Rows are points. Examples show where two turns around zero, p and q, send a point. Where does a point land after both, in the order given? Backwards means that the second turn is done in reverse. Each puzzle has new turns, and all numbers are rounded.
(in the rows, 128 means zero)

Turn p:
[158 102 151] => [154 151 159]
[127 124 109] => [138 123 112]
[100 156  89] => [107 106  82]
[ 91 110 159] => [119  92 164]
[164 149 131] => [122 169 122]
Turn q:
[115  97 103] => [128  89 143]
[114  99 162] => [171 129 147]
[167 144 103] => [104 122  86]
[137 140 170] => [153 164 120]
[122 180 114] => [ 83 158 127]
[114 107 117] => [132 106 144]
Where do these land?
p, then q backwards: [117 170 122] => [144 157 100]
p, then q: [154  70 111] => [138 130  63]
p, then q: [134 156 147] => [118 147 155]
p, then q backwards: [107 116 131] => [122 109 115]

Turn p:
[193 140 143 170] => [151 164  85 179]
[117 104 139 122] => [136 101 136 129]
[ 74 123 113  76] => [113 100 164  68]
[148 150 138 123] => [145 154 122 126]
[112 141 134 142] => [120 138 148 138]
[124 110 100 135] => [102 111 114 128]
Turn q:
[102 113 132 157] => [117  98 106 143]
[137 121 150 115] => [140 133 145 146]
[ 83 117 113 129] => [ 98  91 130 120]
[158  99 135 148] => [170 121 111 138]
[168 137 158 149] => [157 160 109 156]
[152 138 134 103] => [141 154 150 124]
[ 95 172  73  95] => [ 72 139 145  68]
Where do these land?
p, then q: [131 128  96 132] => [105 112 133 113]
p, then q: [ 99 109 111  98] => [135 103 169 135]
p, then q: [143 150 153 177] => [115 151  75 142]
q, then p backwards: [141  95 111 146] => [147 101 140 103]
p, then q: [127 158 169  87] => [153 181 154 140]

Turn p:
[140 114 107 132 133 173  98 115] => [ 86 149 112 139 112 145 100 125]
[114 104  97 156 114 143 132 168] => [115 114 140 135 113 148 115 185]
[134 141 186 129 180 144 111 144] => [145 122 143 137 170 168 100  80]
[134  96 123 150 151  99 176  85] => [163  84  76 136 100 109 130 120]
[135 150  97 137 106 103 124 152] => [146 156 147 130 119 112 136 166]
[120 147 132 124  62 103 120  89] => [116 139 156 113  89  80 169 112]
[122 113 151  96 170  69 143 131] => [169  98 111 121 181  91 121 116]
[105 141 106 126 148 150 119 124] => [108 138 117 162 140 140 135 134]
[148 147 151 102  89 167 129 143] => [104 154 148  81 127 158 147 117]
Turn q:
[119  77 133 127 144 111 111  97] => [123  77 140 160 136 105 129 115]
[136 120 151  68 189 141  87 162] => [168 122 158 110 191 111 189 120]
[107 131  92 106 119 141 144 121] => [130 111 132 107 137 163 101 128]
[131 136 143 143 143 148 116 151] => [117 153 130 133 144 126 153 141]
[116 130 126 144 110 142 182 100] => [101 115 114 126  85 168 120 122]
[128 131 129 167  66 123 117 132] => [118 152 128 148  93 115  89 167]
[157 124 141 114 111 112 120  78] => [158 119 142 158  95 121 117  96]
[133 208 108 117 151 138 109 134] => [134 193 140  95 157 143 119  92]
[109 140 133 125 113 102 142 115] => [119 120 133 107 102 118 111 117]
[144  82 124 171 134 123 152 190] => [110 118  62 137 140 109 151 182]
Where do these land?
p, then q: [122 125 131 117  82 156 118 149] => [123 119 161  91 116 136 149 147]
p, then q backwards: [ 90 153 146  97 130 158  97 174] => [ 88 137 117 134 162 182  91 130]
p, then q backwards: [133 147 104 152 130 107 155 116] => [170 115 150 123 110 127 133 137]
p, then q: [162 133 153 166 107 127 114 126] => [157 145 161 149  95 126 125 135]
q, then p: [119 133  92  60 160 138  80 144] => [152 135  85 118 171 146  82  75]
p, then q: [ 88 115 107 115 147 130 100 118] => [ 79 119 121 125 146 102 120 127]
q, then p backwards: [153 132 151 143 124 119 163  81] => [133 135 133 165 124 149 134  74]
p, then q: [122 102 115 152 163 146 168 134] => [130 121 106 158 162 152 117 164]
p, then q backwards: [162 112 154 149 109  71 157 109] => [145 126 147  73 107  72 139 127]

Turn p:
[121 128  93  99 134 112 154 129 130] => [117 125  84 125 103 120 147 125 132]
[ 95 106 137 167  56 119 115 159 143] => [115 126 143 151 133 139  64 146 194]
[ 98 159 129 118 127 150  97 122  96] => [ 93 136 133 141 144 148 112  93  99]
[158 122 145 156  99 131  81  93 117] => [167 150 178 140 119 138  95 106 121]
[121 140 124 117 133 108 150 170 132] => [110 127  93 105 136 133 127 156 136]
[119  91 109 174 151  99 164 136 135] => [142 114 111 159 119  87 128 185 134]
[135  91 154 119 137 116 137 118  92] => [136  89 145 123  98 136 122 144 101]
[141 101 137 129 162 144 159  95 192] => [151 111 150 121 132  75 189 130 154]
[142 120 123 151 122 104 116 133 164] => [156 144 127 120 135 100 111 139 153]
[ 85 150 149 101 121 133  98 142 117] => [ 81 119 130 111 148 139 100  99 120]
[187 139 116  94 164 200 109 103 112] => [172 126 136 129 150 168 192  76  86]
[134 190 119 111 129 121 156 135 106] => [ 94 171 105 111 119 154 150 137 107]
Turn q:
[172 161 137 147 138  99 177 163  94] => [145 151 132 151 156  68 148  85 163]
[142 100 116 172 138 132 105 150 158] => [132 125 110 165 120 131  73 142 137]
[101 139 153 128 102 125  94 105  91] => [122 139 155 119  98 127 143 118  73]
[126 148  94 101 146 173 134 113 156] => [144 110 111 106 153 186 133 121 144]
[ 92 150 114 107  94 138 131  77 140] => [127 147 127  84  96 174 159 133 120]
[ 91  85 101 154 170 113 104  90 124] => [120  77  83 113  77 123 102 132 108]
[132 154 150 114 126 149 142 158 138] => [120 143 137 150 167 143 148 123 133]
[157  97 142 134 119 139 169 126 107] => [164 117 139 145 129  98 153 153 147]
[ 92 162 137 105 104 129 144 165 138] => [ 99 173 116 126 162 141 157 131 116]
[122  96 137 151 165  96 103  96 147] => [ 97  86 121 133  81 119  99 128 136]
[180 116 127  95 106 116 103 166 115] => [138 140 176 116 172 100  93 142 128]
Where do these land?
p, then q backwards: [108 152 102 136 160 125 137  70 152] => [115 147 163 151 118  90 152 147  84]
p, then q: [ 53  99 129 156 121 128 129 131 144] => [ 78 127  94 148  88 117  91 144 114]
p, then q backwards: [150 146 160 147 112 118 108 141 139] => [155 132 108 104  94 128 112 135 138]
q, then p: [ 86 145 131 142 161 115 147 127 132] => [110 131 107 171 103 110 137 122 140]
p, then q: [148  96 201 105 133 115 103 133  83] => [137  93 186 133 152 113 136 173  77]
p, then q: [143 125  90 117  85 109 139 134 118] => [155 164 130 118 127 167 105 134 135]
p, then q: [146  95 123 120  61 127 195 127 106] => [152 186 128 163 141 169 123 190 138]
q, then p: [148 163 108 155 152 155  96 141 125] => [163 142 161 155 131 119 134  96  98]
p, then q: [166 112 106 110 162 129 105 138 149] => [156 101 141  99 138 107 117 119 166]
q, then p: [132 147 132  91 133 158 120 138 130] => [125 102 140 129 144 128 160 129 101]

Turn p:
[153 142 131 137 120 134 147 174 108 125 105 143] => [159 126 120 147  90 115 152 116 130 113 118 102]
[133 143 141  71 130 141 121 144 148 129 136 115] => [116 176 159 134 120 123 115 151 140 117 136 112]
[ 87 124 138 120 151 117 158  83 120 142 115 126] => [119 148 107 101 151 121 113  98 156 154 118 159]
[160 147 141 134 117 126 114 104 119 119 145 129] => [117 130 143 154 128 148 139 113 101 142 145 132]
[112 100 151 135 124 114 128 121 138 101 117 155] => [120 104 128 144 146 131 112 105 152 101 116 140]
[144 114 149 145 154 130 111  75 132 123 135 115] => [ 89 115 120 131 154 153 131 110 133 152 162 135]
[ 87 117 118 125 127 162 139 153 106 136 116 172] => [155 143  92 124 135 138 140 138 147  99  78 129]
[131 162 126 107  81 124 145 136 161 151 127  93] => [140 153 147 150 107  87  94 157 109 158 131 130]
[ 95 117 137 173 122 113 127 123 122 163 152 120] => [123 104 105 121 156  97 152 142 116 140 123 167]
[137 137  89 139 114 128 143 115 115 140 146 107] => [144 120 130 109 109 137 131 143 103 165 128 143]
[147 141 127 126 152 148 133 121 146 106 132 131] => [109 138 117 130 105 152 117 123 127 118 149 121]
[133 119  98 156 136 136  87 145 132 113  93 170] => [151  96 101 124 147 152 122 121 109  88 123  86]
[143 107 117  94 124 122 129 140 138 137 131 125] => [147 134 156 122 127 131 121 148 149 124 141 122]
[142 135 137 116 116  85 134 158 124 119 146 137] => [143 124 169 134 112 106 139 116 120 103 134 141]
[115 114 120 141 151 139 104 127 109 117 124  82] => [ 90 109 126  95 134 129 144 138 129 148 118 102]
Turn q:
[137 115 133 111 138  94 141 134 176 140 149  91] => [110 120 139 107 108 114 101 102 136 123  75 107]
[138 134 134 149 146 153  96 127  88 125 136 141] => [144 152 114 147 148 122 132 137 110 126 171 109]
[138 106 147  96 140 121 140 157 158  95 149 113] => [120  83 129 120 104  91 118 120 133 102 110 105]
[153 123 134 139 147 144 111 142 176 120 130 116] => [ 99 126 113 117 130 118 123 103 157 108 132  92]
[156 122 136 120 100  98 154 161 154 120 130 106] => [100 114 124 103 116 101 108 151 145 112  88 137]
[141 117 110 129 133 133 113 115  87 140 115 150] => [158 138 107 152 154 146 122 141 119 134 139 134]
[108 117 151  95 104 123 139 135 124 167 130 128] => [143 106 156 109 116 139 100 149 130 161 122 129]
[147 135 159 151 146 143 121 133 122 108 103 145] => [136 137 127 127 149 117 158 145 150 106 151 108]
[105 157 101 161 100 146  89 111  96 112 119 144] => [122 158 118 131 150 146 143 123 101 127 183 172]
[116 131  94 136 105 158 128  91 114 123 112 141] => [132 139 119 154 122 168 136 122 132 128 154 166]
[130 136 138 141 124 124 104  88 105 111 121 158] => [171 154 124 126 140 132 144 121 127 113 155 147]
[119 149 119 135 130 145 147 106 109 138 140 112] => [123 154 137 147 102 147 138 134 111 138 130 129]
[117 149 113  89 122 101 157 143 147 150 134 140] => [127 100 118  99 108 138 136 131 117 161  88 137]
[ 97 123 123 108 138 110 140 136 116 144 106 104] => [123 107 161 133 141 148 127 135 105 137 101 128]
[118 104 129 161 147 127 142 141 148 126 146 130] => [111 130 137 149 132  94 133 106 147 143 121 120]
Where do these land?
q, then p: [118 151 131 122 120 118 114 135 128 104 149 143] => [148 135 158 120 126 141 134 116 131 132 120 149]
q, then p: [140 140 115 115 109 130 117 148 112 113 147 110] => [137 120 148 112 135 136 143 129 113 116  94 124]
q, then p: [117 140 115 136 101 109 132 116 132 142 147 132] => [156 154 126 141 149 132 127 119 115 125 123 129]
q, then p: [125 117 100 125 202 131 106 116 115 139 129 132] => [109 110  98 101 115 143 147 115 124 188 147 119]
p, then q: [154 142 133 138 118 108 158 112 147 129 145 135] => [153 154 111 123 123 108 116 126 136 147 148 146]
p, then q: [125  85 136 109 119 122 111 102 140 129 154 121] => [132 107 138 125 135 106 140 112 146 149 148  89]
p, then q: [119 121 131 126 152 162 173 112 123 125  93 123] => [ 99 129 110 109 120 174 115  97 140 139 123 145]
q, then p: [142 143 141 114 116 151 132 108 123 150  93 140] => [123 146 118 146  98 137 127 168 135 116 136 114]
q, then p backwards: [134  96 135 171 122 171 112 115 136 119 137 120] => [153 127 176 103 143 124 137 121 165 128 115 134]
p, then q backwards: [124 145 140 136 114 109 146 123 140 127  31 121] => [150  72 130 125 169 121 104 135 158 150 187 141]
q, then p: [117 146 134 118 169 119 164 121 114 146 150 116] => [142 123 121 146 115  94 143 116 134 175 117 112]
p, then q: [117 132 111 120 114 106 110 178 157 124 121 134] => [131 117 129 115 148  94 118 141 109  79 121 131]
q, then p: [129  94 124 117 117 109 113 136 108 128 151 147] => [146 107 144 120 152 140 147 118 116 119 155 117]
p, then q: [130 140 147 144 120 148 104 169 117 118 143 117] => [104 122 158 146 134 110 143 154 120 122 114 154]

Turn p:
[ 77 116 135 118 124 148 120 132 124 136 115 143 142  42] => [ 86 176  85 128 129 103 109 111 103 113  86 131  93 107]
[141 120 112 120 131 135 127 100 141 166 149 109 129 143] => [127 111 120 108 149 141 107 143 137 154 146 111 119 151]
[131 125 123 117 112  84 123 145 114 123 132 117 139 133] => [132 112 139 108 113 113 127 144 147 129 118 133 144  97]
[129 111 125 131 133 149 128 138 133 113 157 223 104 125] => [146 163  88 131 149 121 144  91 112 127 147 192 163 147]
[144 129 142 128 128 140 146 135 120 148 112 108 151 144] => [139 113 143 146 140 146 131 129 137 150 121 112 108 112]
[134 152 109 123 120 127 130 120 170 111 119 163 142  89] => [132 140 129 127 127  96 108 102 139 104 108 163 104 161]
[100 123 118 116 121 150 154 134 155 121 157 100 113 129] => [134 105  83 134 134 112 140 143 124 112 130  99 119 148]
[148 127 137 191 126  31 135 130 115 119  95 116 109 126] => [116  94 182 145  56 124  88 135 119 140 108 146 184 109]
[110 135 167 126 117 148 109 136 118 159 115 100  98 144] => [105 130 117 146 110 165 144 160 118 134 156 118 101 109]
[147 132 151 115 126 149 127 131 108 113 146  98 108 135] => [159 137 131 131 130 139 140 159 109 117 148 105 122 116]
[130 132 108 131 133 117 146 106 108 132  80 139 114 129] => [113 117 158 116 116 141 141 115 100 147  99 141 127 143]
[135 131 106 138 119 151 112 143 116 112 151 127 142 147] => [148 149 122 124 139 138 146 133 160 121 126 114 148 136]
[128 115 137 124 119 129 124 111 134 105 118 110 148 142] => [137 126 141 121 113 117 136 110 137 131 139  99 118 123]
[122 150 138 127 149 134 122 123 116 123 146 155 140 144] => [120 146 143 140 158 116 144 127 133 128 148 141 141 131]
[143 122 111 115 161 128 114 136 147 139 129 112 141 148] => [125 103 138 113 156 149 115 118 147 112 140 115 130 128]
Turn q:
[139 124 119 169 127 160 108 129  98 120 151 112 101 121] => [139 124  95 166 110 161  97 148 117 130 116 130 138 135]
[112 118 128  77 117 142 134  95 141 126 106 117 112 142] => [119 131 132  88 118 145 145  95 140 137 122  98 144 100]
[152 170 130 155 115 119 120 110 112 162 125 114 107 123] => [161 139 139 141  90 117 108 155 123 112  99 122 115 112]
[121 106 130 145 109 134 117 124 100 142 114  82 114 175] => [121 113  83 119 103 126 128 146 149 131  86 140 158 106]
[144 109 127 108 135 142 149 131 147 124 147 138 109 128] => [137 105 131 117 139 149 139 106  99 136 129 122 125 135]
[142 148  84 124 155 136 118 114 144 119 121 137 133 147] => [118 169 124 108 127 123 123 127  89 122 125 113 141 146]
[149 141 135 155 109 109 132 110 128  86 143 128 153 136] => [152 145 142 151 135 106 122 129 140 161 117 135 152 159]
[116 133 146 104 119  96 148 121 140 143 170 166 168 108] => [123 125 176 124 144 109 124  94 140 150 137 154  78 143]
[136 153  75 114 102 121 143 140 132 132 123 105 120 102] => [142 133 123 107  75 124 140 143 121 133 154 105 111 154]
[121  93 146  83 127 110 109 123 155 106 142 119 131 133] => [119 118 109 121 160 116 149  85 139 159 130 106 120 116]
[120  91 124 118 138 139 111 141  66 143 103 120 114 117] => [113 111  84 139 109 147 124 111 156  76 133 137 133 119]
[152 129 168 156 150 159 129 150 140 139 127 140 145 125] => [135 112 143 156 154 124 116 141  96 119 144 159 144 102]
[115 115 130 141 134 124 130 135 162 138 118 176 144 103] => [137 142 147 113 173 138 128 136 128 119 160 148 103 128]
[111 111 109 137 176 130 138 131 127 121 105 120 121 121] => [104 147 114 135 137 150 164 138 118 100 133 130 135 134]
[ 85 158 147 141 138 138 119 158 115 107 117 123 163 112] => [ 82 133 147 160 131 116 119 157 153 130 165 132 139 125]
[133 149 149 121  97  89 143 135 140 141 134 150 113 155] => [147 100 160 102 140  97 122 138 141 132  98 118 112 135]
Where do these land?
p, then q: [130 114  87 101 134 114 117 145 132 126 117 139 154  89] => [125 160 131 111 144 124 144 100 140 106 147  84 137 118]
q, then p: [134 166 174 116 108 129 123 113 127 141 114 102 126 141] => [125 132 130 136  93 114  82 126 129 129 113 129 101  96]
p, then q backwards: [129 112 102 128 156 114 110 147 119 136 131 151 169 148] => [106 100 161 109 120 135 127 106 126 109 107 149 141 153]
p, then q: [119 138 167 112 104 101 154 103 120 141 130 130  87 145] => [135  77 120 124 121 132 111 129 148 113 118 159  90 152]
p, then q backwards: [144 149 112 148 125 125 102 127 140 137 120 134  75 130] => [121 130  91 157 129 155 160 136  99 130 127 141 130 121]
q, then p backwards: [108 123  85 137 161 127 145 171 136 130 131 113 152 122] => [ 84 154 135 113 125 137 118 105 133 140 133 143  79 137]
p, then q: [105 128 120 140 135 129 125 137 107 101 102 147 142 115] => [130 152 165 128 120 129 141 134 158 124 131 126 144 125]
q, then p backwards: [162 130 129 145 120 143 152 113 155 141  99 143 103 136] => [172 119 116 109 135 125 133 139  94 101 134 119 106 129]
p, then q: [137 101  72 126 151 133 127 133  96 111 130 105 158 127] => [111 149 129 131 109 104 169 101 119 122 151 120 161  90]
q, then p: [115 154 159 144 104 140 138  76 135 154 154 126 119 127] => [122 155 127 151 106 161 104 127 114 130 133 155  77 116]
p, then q backwards: [150 120 109 128 166 132 135 166 101 111 157 136 161 102] => [150 116 166 146 141 126 100  97 134 119  96 158 115 160]
q, then p: [117 111 110 100 174 152 119 136 131 112 132 132 137 125] => [101 145 124 126 150 106 154 141 117 137 123  96 144 148]
p, then q: [119 121 159 125  80 150 124 133 124 147 131 128 105 138] => [146 105 129 107  98 148 109 152 109 130 134 131 105 149]
p, then q: [126 145 160 125  84 120 132 108 153 102 147 124 118 152] => [162  93 127 119 129 109 127 138 125 158 102 134 103 158]
q, then p: [126 109 174 146 117 112 118 110 143 131 125 109 113 123] => [133 117 129 145 130 146  82 109 110 119 103 137 119 137]

Turn p:
[100 122 170 114 144 101 114 100 132 137 101  87 174 110] => [141 148 164  89 159 137 160 126 139 112 176 101 101 115]
[122  93 103 116 161 122 139 153 125 114 153 162 103 117] => [133 105  91 145 132  90  90 145 148 126 108 124 109 121]
[131 124 112 153 149 110 122 223 137 115 135 135  82 146] => [ 93 125 132 168 140  91  76 188 100 134  93 114 133 150]
[129 136 158  97 139  83 105 100 121 124 129 112 174 129] => [148 167 121  86 158 129 153 126 126 115 170 130 105 139]
[178 128 105 141 121 176 136  90 114 152 134 112 111 155] => [117 104 119 153 105 147 154  65 106 158 109 142 123 145]
[ 96 153 153  89 141 111 123 100  93 132  99 114 132 139] => [103 153 107  96 144 145 155 128 118 123 165 116 116  86]
[119 135  76 144 140 130 157 166 171 123 114 139  77  99] => [124 130 140 184 116 125  93 166 162 162  81 118 133 107]
[110 164 133 124 120 137 113  96  89 132 149 100 183 107] => [163 123 119 128 155 166 172 118 114 105 179 139 144 119]
[123 144 128 152 138 115 135 153 166 148 157 172  92 142] => [ 94 134 137 148 141  99  91 139 154 133 102 171 149 136]
[127 132 141  99 131 139 151 113 139 124 131  98 179 146] => [132 132 131 120 116 136 188 134 141 108 149 130 103 145]
[165 105 119 162  91 156 125  51 107 142 149  83 117 125] => [151  93 135 132 103 153 144  45 118 176 161 124 141 153]
[151 110  96 155 114 189  80  82 130 140 121 129 134 146] => [136 119 129 151 114 158 128  39 119 109 105 110 141 148]
[132 145 183  86 126 138 113 125 132 112 123 115 139  90] => [142 137 144  96 117 166 118 146 119 105 161 148  88 114]
[109  99 128 168 127 145 160 184 130 135 128 172  94 136] => [ 99  82 143 140 115  82  95 154 131 121  83 128 157 114]
[157 132 108 172 137 120 155 153 131  98 109 175 109 128] => [144 142 134 151 102  78 107 139 108 143  81 141 149 111]
[138 117 107 116 105 104 136 182 133 157 115 160 116 114] => [128 118 122 106 146 129 106 170 134 146  69 127 141 135]
[ 89 137 156  88  91 100 112 106 124  91 129 110 160 146] => [128 162 109  82 112 145 147 147 139 100 186 110 143 140]
Turn q:
[127 181 128 112 106 124  98 101 146 132 125 123 139 134] => [159 137  95 118 102 127  91 142 114 138 133 109 134 105]
[141  87 141 141 109 177 138 137 144 136 156  89 164 181] => [ 86 112 179 112  88 117 130 120 155 128 186 134 143 101]
[193 103 157 146 138 171 142 135  95 129 170 140 152 135] => [130  84 198 138 117 144 128  90 117 145 143 171 150 120]
[147 108 146 106 105 107 151 148 115 191 110 163 128  77] => [155 131 143 108 106 123 173 114 138 157  55 149  98 136]
[105 135 116 160 116 141 108 117 178  87 117 143 133 113] => [119 129  92 176 123 132 111 177 154 126 138 136 140 121]
[ 81 130 117  96 151 146  98  71 146 117 139 122 121 125] => [126 112 106 132 145 156  92 145 141  96 130  81 101  90]
[139 119 106  97 122 115 127 124 141 100 114 146 109 158] => [124 136 118 114 126 153 101 129 150 121 131 114 134 174]
[102 141 137 122 102 134 115  91 118  88 101 104 127 132] => [115 151  87 130 112 150 108 128 120  84 134 129 141 104]
[ 96 137 161 123 155 106 108 117 147  98  92 104  99 121] => [124 178 122 148 144 132 112 163 106  81 118 110 115 127]
[107 164 136 138 146 158 142 109 152 126 117 136 112 160] => [108 159 123 160 133 135  95 119 127 152 145  98 124 111]
[171  97 125 161 167 109 133 144 121 141 139 117 173 151] => [120  98 185 120 142  79 131 123 129 128 128 134 173 140]
[177 110  84 139 127 126 156 167  88 175 118 116 111  91] => [160 108 140 126 126 112 212  82 128 143 115 126 139 163]
[ 94 165 136  99 135 134  91 145 156 100 144 120 106 122] => [150 151 108 126 147 155 110 177 114 128 162 116 100 119]
[147 103 118 167 105  77 145 146  94 168 151 143  95 117] => [117  94 122 124 118  86 167 103  97 142 103 151 101 179]
[ 80 167 131 104 139 115 154 108 158  78 140 116 138 118] => [140 165  90 132 169 123  82 136 153 107 150 139 106 102]
[139 100 109 139 122 108 141 187  49 183 116 167 140 114] => [113 103 138  84 147 123 205 100 105 174  77 151 146 154]
Where do these land?
q, then p: [163 157 119 139 127 164 154 112 118 118  98 114 107 136] => [152 131 142 144 121 139 162  85 122 131 152 150 158 137]
q, then p: [177 130 141 135 138 150 110 120 151  97 101 164 166 158] => [140 133 171 104 148 145 141 115 113  62 116 132 142 159]
q, then p: [ 87 120 149 122 138 125  85 152 111 112 113 141 104 145] => [ 99 102 109 154 131 140 135 162 102  98 129 112 127  99]
p, then q: [119 115 147 135 132 102 128 115 112 105 172  81 121  72] => [146  68 180 122 118 118 132 135 107 140 157 134  97 147]
q, then p: [166 162 163 136 100 143 132 140 163 142 126 166 128 173] => [101 121 144  91 166 172 127 107 115 118 118 154 173 153]
p, then q: [128  98 113 157 183  87 154 138 109 158 157  87 115 100] => [121 104 184 139 151  70 151 132 103 119 109 100  95 157]
q, then p: [152 107 129 149 109 175 113 117 151 151 131 130 139 120] => [144  92 172 103 112 132 122 131 143 133 125 128 152 147]
q, then p backwards: [175 168 111 112  99 130 104 104 152 120 122 136 138 167] => [130 105 116 140  71 119 112 117 126  79 141 132  95 108]
q, then p: [140 156 155 103 132 164 148 104 156 134 119 109 152 165] => [150 142 155 120 144 185 111 117 129 120 164 158 131 142]
p, then q: [ 86 122 111  82 135 114  89 155  95 154 111 150 141 133] => [150 142 124 129 187 151 152 140 154  97 156  95 151 124]
p, then q: [ 99  73 106 125 126  97 162 185 102 111 153  91 128  88] => [129 115 186  95 125  89 188 156 132 110 163 126 126 175]
p, then q backwards: [ 89  78 124 138 133  88 173  94 114 111 153 128 123  86] => [133 153  73 123 124 137 134 128 175 153 173 107 180 126]
p, then q: [ 79  95  90 154 141 101 141 129 141 118 154  89 106 114] => [126 107 160 134 118  55 140 165 127 117 160 117 116 126]
q, then p: [100 108 119  81 130 120 105 142  79 139 143 158  88 137] => [ 77  96  91 140 103 146 138 118 125 124 122 100  87  99]
p, then q: [158 166 146 171  91 139 137 100 129 140  98 123 162 152] => [122 150 132 115 118 133  95  73 130 147  96 166 137  86]
q, then p backwards: [ 91 165 105 114 149 142 117 155 109 128 150 164 128 114] => [135 141 106 103 136  93 124 128  88 169 130 106 119  99]
q, then p: [168 157 148 124 111 135 125 116 185 137  76 144 130 117] => [135 157 177 120 127 166 140 128  94 137  99 144 167 159]
